Each row of a before or after table is a point. One or more steps were done to the points. Then noise was added and the rows were shuffled. The steps act on how far a point lies along the listed directions, d1 being the first. Write out the steps. A step turns or swaps two directions, mirrors them in a line or flattens them onto one, adds a multiple of one to another, or multiplies one. Angles are multiples of 10 degrees, from the lower direction toward the higher: turns from -170 to 170, lines from 10 to 170 but not 90. Use the fewest steps. Two steps may share a direction if one is a turn and the other turns, adds or multiplies; they go together, in the order done. Otherwise the lowest direction goes first.
(in the rows, 128 means zero)

Directions:
(1): [103 165]
(2): [165 153]
Before, 11 rows:
[[149 145]
 [158 132]
 [104 121]
 [ 72 106]
 [159 135]
 [101 115]
 [ 94  84]
 [158 133]
 [ 68  79]
 [ 88  79]
 [152 133]]
After (11 x 2):
[[131 103]
 [127 158]
 [166  88]
 [130 158]
 [135  98]
 [127 159]
 [115 153]
 [167  59]
 [170  79]
 [127 153]
 [139  70]]
Steps: turn d1 and d2 by -80 degrees

Directions:
(1): [135 122 129 191]
(2): [155 175 163 129]
(3): [126  91 180 124]
(4): [ 70 150 142 136]
Before, 14 rows:
[[161 152 122 112]
 [155 142 110 103]
 [ 96 152  78  42]
 [147 178 108 112]
 [139 123  72 143]
 [ 61 132 111 158]
 [144 162 110 143]
 [129 108  97 154]
 [169 142 129 156]
 [161  86 178 152]
 [127  53 179  99]
 [148 141  88 119]
 [126  89 118 100]
 [143 144  86 151]]
After:
[[135  94 148  98]
 [131 107  85 151]
 [128  84  90 140]
 [ 59 113 137 157]
 [152 143  94 113]
 [146 127  98 101]
 [130  90 121 154]
 [135 109  86 116]
 [180 137 177 154]
 [158 116 213 101]
 [ 84 113  92  38]
 [162 140 104 157]
 [128 151  76 111]
 [130 139  87 143]]
Steps: turn d2 and d3 by -50 degrees

Directions:
(1): [170 114 127 124 175  61 107 139 126]
(2): [156  76 100 117  85 124 113  88 162]
(3): [161 120 162  78 135 137 193 128 140]
(4): [ 80  93 101  71 131 120 121 167 118]
Before:
[[136 136 130 205 162  68  85 113 113]
 [175 109 106 144 159  79  91 132 126]
 [ 76 169 153 124 141 135 134 136 111]
 [109 144 135 109 125 147 143 147 120]
 [136 149 122 203 114 113  82  74 143]
 [ 43 195 113 155 143 168 121 169  94]
 [125 146 111 177 120  96  90 113 126]
 [122 142  84 175 123 106  55 119 108]
 [144 129 105 180 127 105  63  99 121]
 [ 96 173 161 144 108 165 169 124 119]
 [171 139 157 143 192  82 124 132 112]
 [ 81 142 154 102 133 170 184 148 120]]
After, 12 rows:
[[156 142 125 195 133  88  83  79 145]
 [135 138  87 169 135  91  56 121 110]
 [124 130 164  85 171 121 186 157 122]
 [105 132  92 173  95 161  90 118 123]
 [129 138 139 100 142 124 144 150 121]
 [108 161 160 113 168 101 135 142 111]
 [124 170 130 122 219  70 125 186  98]
 [139 130 103 182 123 109  62  99 121]
 [ 85 165 139 178 115 184 121 115 110]
 [129 145 112 175 123  92  91 113 126]
 [ 97 148 121 222 126 115  82 105 111]
 [157 155 174 120 163  95 172 137 122]]
Steps: mirror d1 and d3 in the line at 110 degrees

Directions:
(1): [102 100 136  93 135 123  49 117 122 167 146  92]
(2): [ 90  85  96 134 114 146 130 135 200 133  82 135]
(3): [128  98 137  94 107  97 154 164  79 166  76 143]
(4): [105  85 113 100 115 148 127 120 105  97 175 195]
(5): [117 114 201  89 136 176 161 144 144 111 133 100]
Before:
[[163 132  67 149 107  46 127 157 107 194  41 135]
 [153 148 129 122 142 102 141 116  99 102 152 170]
 [151 145 108 173 139 125 142 115 167  94 140 150]
 [156 152 158 162 135 121 167 115 161 133 114  86]
 [170 203 143 180 148 121 149 114 165 126 129  91]
 [114 131  96 126 166 133  64 104 168 139 139  93]
 [112 130 144 103 132 101 107 148 105 181  77  83]
 [135 160 170 114 140 111  89 112 101 198 109  53]]
After, 8 rows:
[[156 151 155 162 137 113 163 115 159 134 114  85]
 [116 133  87 133 162 124  60 103 162 138 139 100]
 [161 127  84 140 111  59 137 162 112 188  42 126]
 [152 147 128 118 144 103 143 115  99 103 151 171]
 [169 207 132 186 146 114 144 112 162 126 130  93]
 [108 125 153  99 132 108 114 150 109 176  78  76]
 [152 148  98 180 136 119 142 112 161  96 141 153]
 [133 159 175 112 144 115  92 117 105 196 110  51]]
Steps: add 0.3 times d3 to d5
